Rows are points. Two turns around zero, p and q, are shown by what they do to some points. Where does a point land after both, in the order given? Backwards means that the second turn is done in reverse. Each puzzle has new turns, and all numbers are rounded.
In the rows, zero is written as 128.

Turn p:
[100 134] -> [101 118]
[153  45] -> [193  71]
[122 121] -> [127 119]
[141 177] -> [113 176]
[125 162] -> [107 155]
Turn q:
[ 93 142] -> [ 97 107]
[157 171] -> [109 176]
[134  72] -> [178 102]
Where do these land?
p, then q: [170  82] -> [175 168]
p, then q backwards: [110 124] -> [110 132]
q, then p: [104 178] -> [ 77 106]

Turn p:
[181  86] -> [190 101]
[ 93 137] -> [ 92 128]
[110 161] -> [102 155]
Turn q:
[115 142] -> [109 124]
[191 134] -> [155 185]
[ 78 107] -> [120  74]
Where do these land?
p, then q: [107 151] -> [100 114]
q, then p: [222 133] -> [150 220]
q, then p backwards: [ 96 127] -> [106 105]
p, then q: [110 109] -> [141 105]
q, then p: [104 120] -> [129 103]

Turn p:
[156 144  86] -> [116 156  85]
[ 67 106 135] -> [ 96  81 161]
[ 83 173 181] -> [116 147 208]
[102 137 119] -> [101 125 138]
[176  88 122] -> [171 113  84]
[184 120 125] -> [168 145  92]
Turn q:
[124 162 143] -> [125 164 139]
[ 87 168 113] -> [ 79 161 127]
[109 120 145] -> [119 121 152]
[193  62 111] -> [190  66  93]
Where do these land?
p, then q: [224 163 129] -> [153 198  58]
p, then q: [105 147 160] -> [143 141 167]
q, then p backwards: [100 129 116] -> [105 135 110]
q, then p: [147  62 116] -> [157  79  87]
p, then q backwards: [103 157 134] -> [ 97 143 146]
p, then q: [ 89 110 112] -> [105  94 149]

Turn p:
[130 152 160 185] -> [150 133 182 166]
[157  84 126  76] -> [147 102  82  80]
[125 148  79 112] -> [100 169 108 115]
[127 147 150  99] -> [111 112 147 100]
[100 109 124 168] -> [131 125 121 180]
Turn q:
[156 121  78 175] -> [146 153  72 166]
[ 90 146 150 155] -> [138 136 172 157]
[124 146 161 152] -> [158 116 156 142]
[168  85 106  73] -> [ 90 103  75  82]
[106 154 135 101] -> [122 144 159 102]
[117 165 150 144] -> [160 138 161 132]
[136  81 117  97] -> [ 84 105 101 115]
Where do these land?
q, then p backwards: [126 142 158 124] -> [142 135 157 130]
q, then p: [ 31 112 130 103] -> [ 83  70 182 172]
p, then q: [173 118 112 116] -> [136 139 105  85]
p, then q: [155 148  99 136] -> [156 148 139 101]
p, then q: [154 120 142 160] -> [161 106 109 124]

Turn p:
[141 129  83 158 106 150] -> [141 122 103 147 117 180]
[153 146  84 123  97 119] -> [142 154  84 117 124 160]
[168 117 144 141 116 158] -> [155 116 154 107 111 158]
[169 137 111  74 161 145] -> [109 121 120  62 163 146]
[114 125 176 162 137  71] -> [163 148 157 164 142  73]
[ 94 155 171 127 114 128] -> [104 158 159 143 103 102]
[ 71 147 138 102 172 131] -> [ 62 126 140 141 152  96]
[114  69 117 137 122 122] -> [147  80 107 143 113 109]
Turn q:
[130  91 154 211 112 135] -> [161 109 150 205  91 120]
[111 198 146  99 148 122] -> [104 171 159  96 163 163]
[136 115 128  94  31 145] -> [140 115 143  67  51  98]
[123 112 135 106 153 133] -> [133 110 124 119 159 122]
[122 107 132 146 146 149] -> [145 102 126 149 137 138]
[138 151 136 161 112 117] -> [130 158 141 150 105 134]
[152 163  90 118 152 142] -> [125 155  86 113 139 164]
[152  92 122 120 143 101] -> [132 125 100 139 144  87]
[ 89 124 109  96 154 107] -> [ 81 108 122 114 162 125]
Where do these land?
p, then q: [122  95  96 167 142 100] -> [144 126  83 176 125 124]
p, then q: [150 113 127 150 129 156] -> [168 110 128 123 123 124]
q, then p backwards: [ 91 179 179 107 189 113] -> [154 189 141 142 206 135]
q, then p backwards: [124 132  99 120 143 103] -> [106 142 105 107 136 124]
q, then p backwards: [ 86 126 150  70 149 137] -> [156 120 140  97 190 147]
p, then q: [132 100 143 150 111 109] -> [145 150 115 141 110 101]
q, then p: [191 130 105 126  76 146] -> [146 173  79  93 103 158]
q, then p: [128 148 125 134  85 159] -> [128 139 130 101  80 139]

Turn p:
[118 112 110 128 126 116 155 142] -> [116 137  95 133 139 122 133 143]
[140 146 128 146  94 109 140  31] -> [146 157 129 165 123 107 126  34]
[194 120 122 142 140 153 111  95] -> [188 100 126 130 101 142 152  97]
[142 131 112  47 130 137  62 116] -> [122 100 142  46 130 172 109  88]
[111 120 126 156 128 123 119 141] -> [122 115 128 153 135 126 112 145]
[107 116 119 129 139 148 136 123] -> [120 124 128 137 154 139 146 131]
[117 115 186 124 138 102 134 152] -> [103 115 148 116 118  74 130 155]
[112 168 153 115 140 142 142 157] -> [120 161 165 112 127 127 135 163]
[113 143 114 145 143 107 142 161] -> [133 147 117 135 142 120 107 168]
[126 106 110 147 102 145 139 162] -> [109 121 101 153 112 151 135 156]
Turn q:
[120 143 125 159 107 146  86 142] -> [107 146 119 163 103 141 111 156]
[172 144 121 126 119 164 132 152] -> [150 138 120 122 114 133 160 176]
[152 159 166 157 140  86 126 144] -> [155 167 180 128 125 119  97 136]
[124  63 141 110 143 101 175 137] -> [153  73 152 122 138  89 146  86]
[108  85 169  95 169 104 131 118] -> [129  78 160  92 118 123 106  84]
[117 111  93  91 107 107 118  91] -> [120 127  72 112 133 112 122  88]
[129 155 124 160 119 153 123 101] -> [123 158 121 149 133 169 136 132]
[137 159 132 101  88 136 153 112] -> [116 169 117 104 127 120 169 120]
[121 145 111 136 125 140 147 161] -> [117 129 134 139 150 114 144 161]
[100 117  97 144 163 145  90 123] -> [112  94 104 146 140 160  90 142]
Where do these land?
p, then q: [156 127 108 137  75 162  85 125] -> [111 128  96 163  89 161 171 120]
q, then p: [107 115 155 157 114 160 147 130] -> [111 135 141 173 126 109 157 135]
p, then q: [ 93 157 163  90 111 122 131 111] -> [ 83 148 155  95 130 139 112 100]
p, then q: [ 93 175 129 155 157 115 112 135] -> [137 135 166 118 100 145  86 160]
p, then q: [155  87 118 113 112 141 131 152] -> [118 105  96 143 139 103 162 126]
p, then q backwards: [147  73  75 131 182 145 129 180] -> [161 118  57 109 172 186 130 140]
p, then q: [145 156 144 146 169 115 150 140] -> [162 152 151 111 123  98 118 152]
q, then p backwards: [112 138 136 128 115  89 122 123] -> [113 147 137 124 114  98 129 108]
p, then q: [128 133 100  87 119 104 154 102] -> [118 144  94  93 165 145 119 123]
p, then q: [121 124 158 125 106 156  98  95] -> [117 125 147 137 107 153 146  81]
p, then q backwards: [152 123 122 138 148  98 149 115] -> [156 114 102 119 113 102 134 131]

Turn p:
[142 121  87 146 131 111 104 176 127] -> [166 140 114 145 145 150  88 158 123]
[133 181  97 109 115 112 107 126  98] -> [127 133  84 146 144 121 101  94  91]
[ 92 145 170  91 181 146 182 118 111] -> [ 71  75 121  99 159 133 185 125 128]
[163  92 160 132 172 128 143  83 142] -> [123 104 165 114 116 154 148  96 187]
[ 67 176 133 109 178 152 143  77 124] -> [ 46  93  82 148 128 116 166 115 141]
[166  61 114 141  87 163 105 158 129] -> [192 173 152 113  87 162 133 155 120]
[166 126 129 160 103 136 141 139 130] -> [169 144 158 147 135 123 139 122 124]
[112 162 131 124 107  84  74 132  97] -> [100 140 120 138 130 123  63 110  83]
[131  77 149 178 103 164 145 165 170] -> [161 161 185 131 116 124 160 191 147]
[159 130 117 107 100 112  98 146 162] -> [154 175 120 105 137 117  95 120 138]
[ 76 137 122 110 132 100 166  87 119] -> [ 96  70 107 120 112  84 131 124 126]
Turn q:
[105 132 155 137  31 164 120  70 144] -> [ 37 129 152 166  98 169 152  90 157]
[126 114 121 161 136 138 127 156 158] -> [143 127  91 141 142 133 134 143 159]
[103 121 149 160 166 151 157 148 132] -> [161 170 121 130 150 153 144 155 146]
[106 127 162 131 117  51 124 102 143] -> [108 138 170 184 147  88  94 137 125]
[209 113 104 145 150 165 147 138 101] -> [197  92 100 118  93 153 162 109 106]
[133 111  97  72 139 126 127  95 153] -> [123  97 149  95 163 109 126  82 129]
[196 111 112 163  84 107 140 133  84] -> [143  74 113 175  80 134 155 137  82]
[104 119 106 151 166 127  78 152  73] -> [134 159  70 114 138 135  95 144  72]
[113 180 111 144 146 135 127 123 140] -> [125 168 113 111 115  94 146 124 141]
[112 164 179  62 140 122 117 152 153] -> [122 140 179  82 117 116  74 146 169]
[101 118 113  82 131 123 143 140 127] -> [114 114 149  91 161 124 126 143 122]
Where do these land?
p, then q: [153 130  78 120 134 129 117 100 136] -> [120 105 103 140 120 107 153  88 138]
q, then p: [118  96 104 149 114 129 124  92  95] -> [121  86 122 164 107 144 152 127 110]
p, then q: [158  66 105 100 129  98 110 129 159] -> [116  76 127 100 102 121  97  92 169]
q, then p: [ 68 137 123 112 148 191 152  82  96] -> [ 73 109  87 123 155 116 195  92 109]
q, then p backwards: [ 96 148 110 165 153 189 138 137 103] -> [139 126 117  81 124 196 107 152 141]
q, then p backwards: [142 125 116 152 161 135 145  76 120] -> [176 157 127 129 100 155 139 119 112]
q, then p: [179 105 140 106  81 114 141 144 154] -> [149 140 178 102  87 133 129 163 151]
p, then q: [130 161 153 100 104  94 120 174 115] -> [144 155 135  94 126 116  85 123  79]
q, then p backwards: [150 130 184  94 116 118  92 166 118] -> [112  74 120 145 131  76  89 128 121]
p, then q: [139 106 105 155 126 133 106  76 165] -> [ 95 114 119 168 109 107 139 115 177]
p, then q: [118 165 178 114  97  74 120 202 161] -> [159 172 141  88 127  89  43 151 101]
p, then q: [ 86 166 141 170 173 132 171 157 116] -> [174 158 103 146 184 152 132 177 122]

Turn p:
[105 152 144 141 125 148  85  78 139 166 156] -> [116 113 179 139 135 160  93 110  76 142 136]
[ 93 156 104 144  95 156 148 123 134  72 134] -> [105 114 103  84 106 161 157 107 110  87 139]
[134  98 180 102 114 136 166  72 119 160  66] -> [187 129 192 115 109 109 177 155 124 171 151]
[156 165 111 159 154 107  80 102 142 132  87] -> [ 92 152 186 166 128 132 133  93 151 112 102]
[156  85 100 132 118 123 175 113 121 164 118] -> [153  90 117 163 117  86 166 131 129 153 134]
[101 111  93 165 165 153 135 138 181  75 163] -> [ 80  69  92 120 141 186 135 142 152 104 103]
[135 163 147 113 117 154 174 175 109  91  98] -> [154 181  92 100 131 135 175 146 127  91 133]
[ 94  98 110 156 130 130 129 158 147 139 106] -> [ 94 108 122 143 104 120 131 176 136 114 134]
[134 156 154 147 139 103 148  82  86 160 146] -> [129 142 152 123 148 104 143 102  76 173 100]
[107 151 140 118 105 101  87 161 173 131 164] -> [ 86 140 122 119 160 137  73 126 134 117 175]
[145 131 116  77 138 169 108 156 140 130 127] -> [167 147 107 156 121 166 104 133 150 113 145]
[141 114  88  82 152  78 125 136  84 158 146] -> [136 149  88 158 106  91  97 102 145 186 113]
[162  82 175 128 112 105 105 171  91  87 154] -> [163 129 111  80 158  75  80 143 155 101  99]
Turn q:
[127 161 104 130 173 126 104 113 100 159  99] -> [145 122 110 188 174 106 136 137 126 135 134]
[149 173 146 102 137 176  88 109 114  93 120] -> [164 197 113 135 149 114 149 124 171 122 118]
[142  55  62 131 171 150 138 114 112 119 108] -> [168  72 103 161  99 118 148 105 100  94  74]
[135 145  99 130 164 139  95 127 125 123 167] -> [143 133 104 150 139 117 118 139 144  74 143]
[ 93  66  99 145 135 184 119 123  96 143 135] -> [145 108  85 165  80 129 106  67 115 121 115]
[157 171 127 139 147 140 160 163 101 122 126] -> [159 146 119 139 128 153 161 168 110 134 161]
[120 144 173 162 101 106 142 115 183 127 126] -> [ 74 139 170 106 104 107 124 154 146 154 139]
[154 120 168 137  42  83 131 155 174 168 126] -> [113 105 198  68 120 145  75 149 146 182 145]
[ 98  94  55 117 112 144 150  99 114 115 129] -> [129  93  57 116 111 119 119 114 105 122  82]
[104 155 127 111 156 111 116 166 127  83 108] -> [103 150 124 148 158 177 159 144 138 109 111]
[133 118 189 139  88  63 146 124 125 129 145] -> [ 92 146 190  82 134 129 102 130  86 144 143]
[124 135 187  94 111 114 148 129 165 155 146] -> [100 126 164  78 140 122 140 106 148 147 171]
Where do these land?
q, then p: [ 94 155 138 157 131 126 115  86 122  80 112] -> [ 67 174 130 125 105 127 152 127 110 121 135]
q, then p backwards: [126 123 146  93 118 120 135 120 143 159 113] -> [138 122 140 126 123  98 140  93 145 118 144]
q, then p backwards: [ 63 125  95 120  80 149 145 131 123 163 183] -> [ 82 123  83  92  97 108 121 150 134 103 196]
p, then q backwards: [170 161 147 143 198  98  96 165 148 101 162] -> [ 89 157 118  86 115  97  46 121 123  96 101]
q, then p: [121 109 110 121 191 146 131 108 128 164 125] -> [109  74 126 113 137  95 153 118 141 144  97]
q, then p: [107 149 161 176 116 100 120 133 116 117 133] -> [101 161 131 114 128 136  99 140  81 112 126]
q, then p: [126 140 104 126 128 131  67 110 116 154 100] -> [ 91 122 167 168 142 127 124 132 154 120  99]
q, then p backwards: [150 178 119 105 138 126 131  82 124  87 156] -> [143 140 167 141 113 113 160 188 105 106 114]
q, then p backwards: [ 91 136 131 125 127 159 148 123 145  98  71] -> [119 138  92 129 183 103 167 117 118 119 108]
p, then q: [212 159  72 134 132 109 137 157 137 178 169] -> [103 114 121 193 106  62 115 185  85  93 112]
q, then p backwards: [155  99 147 119  93 118 151 180  66 127 126] -> [105 159 160  91 129 184 122  80 112 135 152]
p, then q: [145  98 161 132  89 176 134 107 163 107 100] -> [153 144 167  79  93 145 162 109 124  92 132]
p, then q: [105  31 134 113 123 106 154 162 133 131 113] -> [125  56 163  98 131 188  95 139 145 111 131]

Turn p:
[124 107 138 126  90 111 135 165 155 112 177 121] -> [130 119  97 127 136 110 124 153 181 159 148  98]
[114 117 147 113 185 150 143 152 124 132 118 105] -> [123 138 118 146 172 151 105 152 110 114 137 165]
[128 156 140 124 120 156 115  99 130 116 106 159] -> [114 122 174 109  98 126 112 118 127 114 120 143]
[163 145 120 152 113 118 102  87 140 114 134 141] -> [149 125 146  98 100 125 126  83 132 120 133 101]
[142 151 129 157 129  85 120 155 150 133 121 129] -> [161 143 144 135 153 118 140 126 147 117 112  89]
[124 159  96 115 113 130 130 141 104 147 163 146] -> [116 176 111 132  96  98 136 131 132 140 116 128]
[119 108 105 112 157 131 123 147 132 124 114 111] -> [137 121  99 124 154 131 120 142 110 123 108 146]
[154 129 122 107 125 140 134 140 102 145 105 141] -> [147 134 134 151 106 130 137 129 123 133 112 164]
[127  97 105 172 143  94 185 119 113 143 113 138] -> [127 112 103 163 139 124 190 116 117  79 142 118]
[116 102 130 122 126 154 136  77 162 154 148 129] -> [ 80 113 117 101 136 144 136  86 144 136 144 147]
[125  92 158 132 117 128 120 110 124 107 144 116] -> [125  93 124 124 130 133 117 125 124 149 169 119]
[121 161 146 135 106 152 122 158 124 133 133  99] -> [116 149 138 153 120 149  97 148 142 146 113 106]
[129 158  99 111 129 136 106 139 128 115 104 151] -> [141 138 142 109 109 109 116 139 120 116  85 140]
[114 101 161 142 140 133 122 113 110 139 103 125] -> [116  99 150 152 147 137 128 118 100 132 144 138]
[119 138 125 100 126 103 125 118 123 105 137 108] -> [137 136 123  96 125 135 136 155 112 144 138 117]
Turn q:
[106 100 119 112 143 104 146 131 131 135 117 145] -> [131 121 124 109 126 127 153 114  88 144 133 130]
[139 127 139 125  91 139  99 145 116 112 118 118] -> [141 123 155 135 104 139 132 138 156 105 110 134]
[111 148 147 129 149 149 145 123 103 135 112 114] -> [143 148 140 109 159 145 115 138 130 127 147 109]
[109 128 100 149 130 143 136 137 137 124 110 155] -> [129 130 107 123 148 114 171 134 130 117 127 122]
[109 116 138 147 119 113  96 115 127 142 114 152] -> [119 138 131 143 126 138 145 151  95 113  99 129]
[166 128 148 120 145 154 132 125 137 122 169 114] -> [100 120 138 147 136 135  96 114 162 153 146 142]
[152 122 142 143 122 136 128 130 135 139 130  33] -> [149  96 119 139 111 170  75 125 165 145 121  82]
[115 144 146 128  93 148 145 120 134 126 100 149] -> [136 160 153 128 140 114 148 111 135 106 111 106]
[141 125 102 115 118  98 123 139 140 112 225 155] -> [ 81  98 112 163  89  87 115 110 118 116 172 175]
[115 117  74 124 122 144 116 108 129 121 134 128] -> [129 131  81 127 123 143 148 112 135 105 130 148]
[110 124 112 128 130 135 115 138 132 111 127 137] -> [126 113 121 119 134 128 147 131 130 108 127 141]
[122 146 136 117 140 111 139 121 140 107 103 119] -> [150 123 133 105 147 112 111 118 119 129 111 127]
[142 124 142 144 139 105 147 114  98 109 127 143] -> [158 136 140 152 142 115 123 136 108 146 140 145]
[156 142 147 111 150 113 126 145 134 197 106 128] -> [102 156 135  95 105 126 112 158 121 179 115 100]
Where do these land?
q, then p: [137 127 113 143 128 133 112 125 161 130 152 141] -> [108 109 118 124 141 110 143 133 117 110 112 111]
p, then q backwards: [149 123 112 137  88 146 104 114  93 129 131 142] -> [154 107 121 111  95  88 141 133 141 139 142 116]
p, then q: [116  98 145  94 113 145 132 104 113 128 157 123] -> [ 89 142 119 131 102 135 150 122 106 113 157 123]
q, then p: [146  99 132 144 133 154 137 110 111 124 129 136] -> [109 144 131 145 132 135 121 101 143  98 131 131]
q, then p: [139 144 155 126  96 145 147 110 119 123 121 147] -> [134 145 168 118 134 148 124 124 133 113 143 102]
p, then q: [ 57 153 147 131 154 124 152 178 149 124 112  81] -> [128  75 133  70 172 140 138 183 149 123 151 111]
p, then q: [143 117 140 144 113 108 120 113  99 122 145 159] -> [132 127 131 168 101 120 103 115 108 134 138 122]
p, then q: [145 151 109 135 139 111 123 117 139  99 125 111] -> [145 129 135 113 117 135 108 114 164 131 126 147]
q, then p backwards: [130 130 137 133 117 138 115  75 104 151 127 144] -> [133 164 124 128 156 143 141 143 105 157 133 104]
p, then q backwards: [ 93 141 134 100 165 135 127 164 139 119 113 128] -> [126 164 148 143 163 126  91 116 120 118 116 148]
q, then p: [167 153 103 135 155 108 126 155 144 148 144 111] -> [130 129 102 124 153 100 148 122 138 166  87 116]
p, then q: [ 91 123 108 115 135 108 163 157 143 132  98 125] -> [153  99 130  94 152 108 163 134 130 148 143 117]
q, then p: [151 106 130 126 130 108 107 142 151 134 110 117] -> [124  99 134 151 131 135 147 124 130 143 100 142]
